Rows are points. The ring and each string are closed loops that go straight from each point to the next, and from the last back to the first. Before rounding, they use only three directions, however many columns there are. How many times does the string pass through the ring? Passing back the other way cancels.

Ring (8 x 4)
40, 24, 9, 14
10, 46, 8, 18
-21, 36, 8, 21
-37, 10, 9, 21
-33, -18, 11, 18
-2, -38, 14, 13
26, -29, 13, 10
43, -5, 11, 11
String (10 x 4)
4, 18, 8, 18
-18, 39, 28, 9
-37, 20, 24, 13
-12, 0, 22, 11
-5, -6, 7, 18
1, -27, -13, 27
32, -44, 9, 12
60, -19, 12, 8
49, 15, -15, 25
18, 21, -3, 22
Times through: 0
String (10 x 4)
29, -11, 31, 1
41, -26, 30, 0
42, -42, 27, 1
23, -32, 29, 2
12, -19, 25, 6
9, -12, 6, 17
23, -33, -3, 19
36, -36, -9, 21
26, -15, -3, 20
13, -2, 10, 15
Times through: 0

Ring (6 x 11)
27, 18, -2, 4, -10, -27, -6, -2, -5, 10, -39
7, 46, 3, 8, -6, -28, -3, -4, -13, 5, -35
-31, 32, 14, 4, 3, -17, -2, -5, -21, -5, -13
-35, 0, 14, -2, 6, -8, -5, -3, -18, -5, -1
-20, -23, 14, -5, 1, -7, -7, -2, -11, -1, -4
19, -14, 7, -1, -9, -17, -7, -2, -3, 8, -27
String (10 x 11)
27, 50, -15, 8, -7, -34, -5, -2, -11, 11, -44
31, 40, -31, 5, -4, -34, -8, 0, -10, 13, -41
43, 32, -14, 7, -12, -34, -7, -2, -4, 15, -49
34, 19, 8, 6, -15, -28, -5, -4, -2, 11, -44
17, 14, 21, 5, -13, -22, -3, -5, -5, 6, -36
2, 13, 13, 3, -6, -20, -4, -4, -10, 3, -26
9, 21, 1, 3, -5, -23, -5, -3, -10, 6, -29
6, 24, 11, 5, -7, -23, -4, -4, -10, 4, -30
9, 35, 19, 8, -11, -26, -2, -6, -10, 4, -37
24, 60, -2, 11, -11, -36, -3, -4, -11, 9, -48
Times through: 0

Ring (9 x 14)
34, -10, 10, 34, 15, 11, 27, 13, 21, 6, 21, -14, -23, -11
27, 24, -10, 37, 6, 22, 29, 20, 16, 7, 11, 2, 5, 1
4, 37, -23, 27, 0, 19, 25, 11, 6, 2, -6, 8, 19, 6
-18, 34, -24, 12, -1, 11, 16, -4, -4, -6, -21, 6, 20, 4
-36, 21, -8, -4, 0, 3, 4, -18, -12, -16, -32, -6, 11, -5
-38, 2, 18, -13, 5, -1, -5, -26, -13, -24, -31, -22, -6, -17
-20, -23, 38, -8, 13, -4, -4, -23, -4, -22, -16, -34, -28, -26
4, -35, 35, 8, 18, -4, 7, -13, 8, -11, 3, -34, -39, -26
25, -28, 22, 24, 18, 2, 20, 1, 18, 0, 17, -25, -35, -19
String (16 x 14)
49, -5, -17, 51, 15, 11, 43, 23, 29, 20, 32, 0, -17, 0
51, -4, 10, 46, 15, 19, 33, 25, 28, 12, 32, -11, -21, -9
55, -29, -3, 50, 21, 4, 42, 19, 33, 20, 39, -11, -36, -8
40, -39, -17, 43, 22, -9, 42, 6, 27, 20, 31, -9, -37, -6
18, -11, 1, 27, 13, 4, 25, 3, 14, 3, 10, -12, -19, -9
17, 7, 17, 23, 9, 17, 17, 9, 12, -4, 6, -14, -10, -12
27, 26, 33, 27, 6, 34, 12, 22, 14, -7, 9, -15, -2, -14
34, 31, 17, 36, 5, 34, 22, 27, 18, 1, 15, -6, 3, -7
17, 26, 11, 26, 5, 26, 17, 15, 11, -4, 4, -7, 4, -7
5, 11, 1, 20, 7, 12, 18, 3, 7, -3, -2, -8, -2, -7
11, 15, -38, 33, 6, 6, 35, 6, 11, 12, 3, 10, 6, 8
16, 27, -59, 42, 3, 8, 44, 13, 13, 19, 5, 22, 17, 17
5, 3, -38, 29, 8, -2, 34, -1, 9, 11, 1, 6, -1, 6
3, 7, -2, 19, 7, 9, 18, 0, 6, -3, -3, -8, -4, -6
7, 5, -6, 22, 8, 8, 21, 2, 8, 0, 0, -6, -5, -5
25, 0, -22, 37, 11, 6, 35, 10, 18, 12, 14, 1, -9, 1
Times through: 0
String (19 x 14)
51, -19, 5, 46, 19, 10, 37, 19, 30, 15, 34, -12, -30, -10
45, -20, -22, 48, 18, 1, 45, 15, 28, 21, 31, -2, -25, -1
18, -10, -19, 31, 13, 0, 32, 3, 15, 10, 11, -4, -15, -2
16, 22, 22, 23, 6, 26, 13, 14, 10, -7, 3, -13, -1, -11
30, 36, 25, 32, 4, 38, 16, 27, 15, -4, 11, -9, 5, -9
42, 30, 0, 45, 6, 32, 31, 31, 22, 9, 21, 1, 4, -1
46, 10, -28, 53, 10, 16, 45, 26, 27, 21, 28, 8, -4, 6
25, -8, -25, 37, 13, 1, 37, 7, 18, 14, 16, 0, -13, 1
8, 3, 7, 19, 9, 10, 17, 2, 8, -4, 1, -12, -9, -10
20, 17, 32, 23, 8, 27, 11, 15, 12, -8, 7, -17, -7, -15
16, 16, 36, 19, 7, 27, 8, 12, 10, -11, 4, -20, -7, -17
6, -13, -1, 19, 13, -1, 21, -5, 9, 0, 3, -13, -19, -10
23, -51, -9, 29, 23, -18, 33, -8, 20, 12, 20, -18, -44, -12
35, -60, 16, 30, 27, -13, 29, -4, 25, 8, 29, -29, -57, -21
31, -23, 51, 22, 18, 14, 11, 8, 19, -8, 19, -34, -38, -27
19, 0, 45, 17, 12, 21, 7, 8, 12, -12, 7, -27, -20, -23
5, -6, 12, 16, 11, 6, 15, -3, 8, -5, 0, -17, -16, -13
18, -31, -2, 25, 18, -8, 27, -5, 16, 6, 13, -16, -32, -11
47, -47, -4, 44, 25, -8, 41, 8, 31, 19, 36, -16, -46, -11
Times through: 0

Ring (8 x 14)
8, 27, 1, 6, -19, -14, -17, 11, 0, -8, -5, 13, 3, 2
21, 14, -25, 2, 4, -3, 2, -2, 9, -19, 1, -3, 12, 4
23, -4, -34, -5, 18, 7, 20, -16, 11, -20, 3, -14, 24, 0
15, -17, -25, -9, 17, 7, 27, -23, 8, -13, 2, -15, 32, -6
2, -20, -6, -9, 5, 3, 21, -21, 2, -2, -2, -8, 32, -11
-9, -9, 14, -5, -11, -3, 5, -10, -5, 7, -6, 3, 23, -11
-10, 9, 22, 1, -23, -9, -12, 3, -7, 8, -8, 13, 11, -7
-4, 22, 17, 5, -26, -14, -20, 11, -5, 2, -7, 17, 4, -2
String (28 x 14)
3, 35, 12, 10, -36, -31, -29, 18, -6, -6, -7, 23, -1, 1
-3, 25, 17, 8, -38, -34, -24, 12, -9, -2, -8, 23, 6, -5
3, 7, 2, 1, -14, -13, -3, -2, -2, -4, -4, 7, 16, -5
4, 13, 2, 1, -6, 4, -6, 3, 2, -2, -4, 4, 8, 1
-6, 28, 22, 6, -24, -4, -25, 16, -5, 6, -8, 17, -3, 1
-11, 28, 30, 8, -39, -23, -30, 17, -10, 7, -10, 25, 0, -4
-8, 21, 24, 6, -38, -30, -22, 10, -10, 3, -9, 23, 7, -7
2, 8, 3, 1, -15, -14, -4, -2, -2, -4, -5, 8, 16, -5
5, 12, -1, 0, -5, 3, -5, 2, 2, -4, -3, 3, 9, 1
5, 33, 6, 7, -15, 0, -23, 17, 1, -3, -5, 12, -6, 7
5, 38, 9, 11, -31, -23, -30, 20, -3, -7, -7, 21, -5, 4
7, 27, 2, 8, -26, -26, -18, 11, -2, -10, -5, 16, 5, 0
13, 28, -6, 8, -24, -30, -17, 10, -1, -15, -4, 15, 6, 1
12, 15, -10, 3, -12, -18, -5, 1, 1, -13, -3, 6, 13, -1
9, 5, -8, -1, -3, -4, 3, -5, 3, -8, -2, 0, 17, -3
28, 5, -39, -3, 24, 17, 16, -10, 15, -22, 4, -16, 16, 6
40, -2, -60, -6, 42, 27, 29, -18, 23, -31, 9, -28, 21, 9
27, -4, -39, -4, 17, 0, 22, -17, 12, -24, 4, -14, 26, 0
13, -1, -16, -2, -3, -13, 10, -11, 3, -14, -1, -1, 24, -5
11, 0, -14, -3, 1, -4, 9, -10, 4, -11, -1, -3, 21, -3
25, -5, -38, -7, 28, 21, 24, -16, 15, -19, 4, -20, 22, 3
36, -7, -55, -8, 41, 28, 32, -20, 22, -28, 8, -28, 24, 7
32, 0, -46, -3, 22, 4, 21, -15, 15, -28, 5, -16, 23, 4
14, 7, -15, 1, -8, -17, 3, -6, 3, -15, -1, 2, 19, -3
13, 8, -15, 0, -1, -4, 4, -5, 5, -12, -1, -1, 16, 0
14, 8, -16, -1, 6, 7, 4, -4, 7, -11, 0, -4, 13, 2
21, 25, -22, 4, 4, 6, -6, 7, 10, -17, 1, -1, 3, 9
13, 37, -4, 10, -20, -17, -23, 17, 2, -13, -4, 15, -3, 7
Times through: 5
